Each row is a point. Examples show where two turns around zero, p and q, send a point. Where does a point land after both, in the order given? Backwards means that the second turn is done in reverse. Each puzzle has new turns, and all numbers are rounded.

Turn p:
| -0.07 | -0.43 | -0.41 | -> | -0.24 |  0.43 | -0.34 |
| -0.18 |  0.50 |  0.21 | -> |  0.32 | -0.13 |  0.45 |
| -0.13 | -0.55 | -0.05 | -> | -0.50 |  0.22 | -0.16 |
| 0.05 | 0.63 | 0.04 | -> |  0.56 | -0.17 |  0.24 |
| 0.26 | 0.35 | 0.08 | -> |  0.34 | -0.29 | -0.01 |
|  0.07 | -0.50 |  0.14 | -> | -0.49 | -0.06 | -0.18 |
Turn q:
| 0.31 | 0.54 | 0.05 | -> |  0.41 | -0.06 | -0.47 |
| -0.49 | -0.35 |  0.02 | -> | -0.37 |  0.31 |  0.36 |
| 0.41 | 0.18 | 0.20 | -> |  0.43 | -0.21 | -0.10 |
| -0.24 | -0.37 | -0.27 | -> | -0.47 | -0.03 |  0.21 |
Where do these land?
p, then q backwards: |  0.16 | -0.34 |  0.44 | -> |  0.10 | -0.28 | -0.50 |
q, then p: | -0.11 | -0.03 |  0.34 | -> |  0.15 | -0.32 |  0.06 |
p, then q: | 0.04 | 0.00 | 0.17 | -> | -0.04 |  0.02 |  0.17 |
p, then q: | -0.46 |  0.19 | -0.58 | -> |  0.51 |  0.02 | -0.57 |
p, then q backwards: |  0.17 |  0.06 | -0.76 | -> | -0.13 |  0.74 |  0.22 |
p, then q: | 0.20 | 0.11 | 0.38 | -> | -0.10 | -0.10 |  0.42 |

Turn p:
|  0.04 | -0.32 | -0.14 | -0.16 | -0.19 | -0.18 | -> |  0.04 | -0.19 |  0.40 | -0.03 |  0.03 | -0.13 |
| -0.09 |  0.39 | -0.05 |  0.10 |  0.32 | -0.06 | -> |  0.03 |  0.40 | -0.24 |  0.16 | -0.19 |  0.06 |
|  0.04 | -0.47 |  0.24 | -0.09 |  0.21 | -0.48 | -> |  0.21 | -0.37 |  0.36 |  0.36 | -0.25 |  0.23 |
|  0.00 |  0.22 |  0.15 | -0.92 | -0.28 | -0.12 | -> |  0.08 |  0.28 |  0.58 | -0.59 |  0.04 |  0.49 |
|  0.41 | -0.45 | -0.12 |  0.61 |  0.09 | -0.10 | -> |  0.33 | -0.51 | -0.22 |  0.38 |  0.01 | -0.46 |
|  0.04 |  0.68 | -0.13 |  0.35 | -0.05 |  0.09 | -> |  0.00 |  0.42 | -0.53 | -0.23 | -0.21 | -0.25 |
| -0.57 |  0.01 | -0.13 | -0.17 |  0.11 |  0.17 | -> | -0.52 |  0.27 |  0.15 |  0.16 |  0.10 |  0.11 |
| -0.56 |  0.34 |  0.40 |  0.31 | -0.37 |  0.18 | -> | -0.68 | -0.06 | -0.41 | -0.33 | -0.31 |  0.13 |
|  0.70 | -0.40 | -0.23 | -0.04 |  0.15 |  0.49 | -> |  0.52 | -0.22 | -0.08 |  0.10 |  0.78 | -0.18 |
Turn q:
|  0.10 | -0.55 |  0.01 |  0.26 |  0.31 | -0.40 | -> |  0.32 | -0.32 |  0.14 | -0.63 |  0.00 |  0.11 |
| -0.53 | -0.07 |  0.13 | -0.13 |  0.26 |  0.54 | -> | -0.24 |  0.28 | -0.04 |  0.03 |  0.73 |  0.04 |
| -0.50 |  0.20 | -0.17 | -0.64 |  0.07 |  0.36 | -> | -0.25 | -0.01 | -0.06 |  0.52 |  0.63 | -0.35 |
|  0.09 |  0.42 | -0.70 |  0.23 | -0.48 | -0.47 | -> |  0.39 | -0.36 |  0.25 |  0.69 | -0.55 |  0.26 |
| -0.32 |  0.18 |  0.25 |  0.16 |  0.22 | -0.75 | -> |  0.68 |  0.20 |  0.47 | -0.15 | -0.06 | -0.31 |
|  0.30 | -0.19 |  0.26 |  0.20 | -0.51 |  0.07 | -> | -0.42 |  0.08 |  0.15 | -0.19 | -0.48 |  0.18 |
| -0.03 | -0.16 |  0.20 |  0.09 |  0.22 |  0.13 | -> | -0.02 |  0.13 | -0.08 | -0.29 |  0.18 |  0.05 |
| 0.49 | 0.02 | 0.17 | 0.02 | 0.28 | 0.25 | -> | -0.06 |  0.11 | -0.55 | -0.27 | -0.13 |  0.00 |
|  0.40 |  0.14 | -0.14 | -0.19 | -0.36 |  0.27 | -> | -0.40 | -0.11 | -0.28 |  0.28 | -0.33 |  0.02 |
Where do these land?
p, then q: |  0.24 |  0.16 |  0.33 |  0.02 | -0.55 |  0.22 | -> | -0.26 | -0.50 | -0.12 |  0.06 |  0.27 | -0.37 |
q, then p backwards: | -0.02 | -0.96 | -0.10 | -0.59 |  0.35 |  0.00 | -> |  0.16 | -0.49 |  0.09 |  0.13 | -0.87 |  0.58 |
p, then q: |  0.10 |  0.61 | -0.13 |  0.37 | -0.18 | -0.06 | -> |  0.12 | -0.35 |  0.10 |  0.55 | -0.28 | -0.21 |
p, then q backwards: |  0.24 |  0.30 | -0.37 |  0.35 |  0.17 |  0.19 | -> |  0.08 |  0.43 |  0.20 | -0.27 |  0.40 |  0.06 |
q, then p: | -0.45 |  0.36 |  0.06 |  0.07 | -0.26 |  0.06 | -> | -0.03 |  0.01 | -0.56 | -0.01 | -0.29 |  0.10 |
p, then q: | -0.29 |  0.11 |  0.39 |  0.32 |  0.20 | -0.29 | -> | -0.31 | -0.07 |  0.29 |  0.27 | -0.07 |  0.46 |
p, then q: |  0.21 | -0.03 |  0.40 | -0.53 | -0.02 |  0.42 | -> | -0.24 |  0.03 | -0.61 | -0.10 |  0.46 | -0.09 |
q, then p: | -0.20 | -0.19 |  0.03 |  0.20 | -0.14 | -0.02 | -> | -0.08 | -0.06 | -0.12 | -0.05 |  0.11 |  0.31 |
p, then q: |  0.16 | -0.36 | -0.61 | -0.22 |  0.41 | -0.51 | -> |  0.24 |  0.55 |  0.01 | -0.46 | -0.65 |  0.06 |
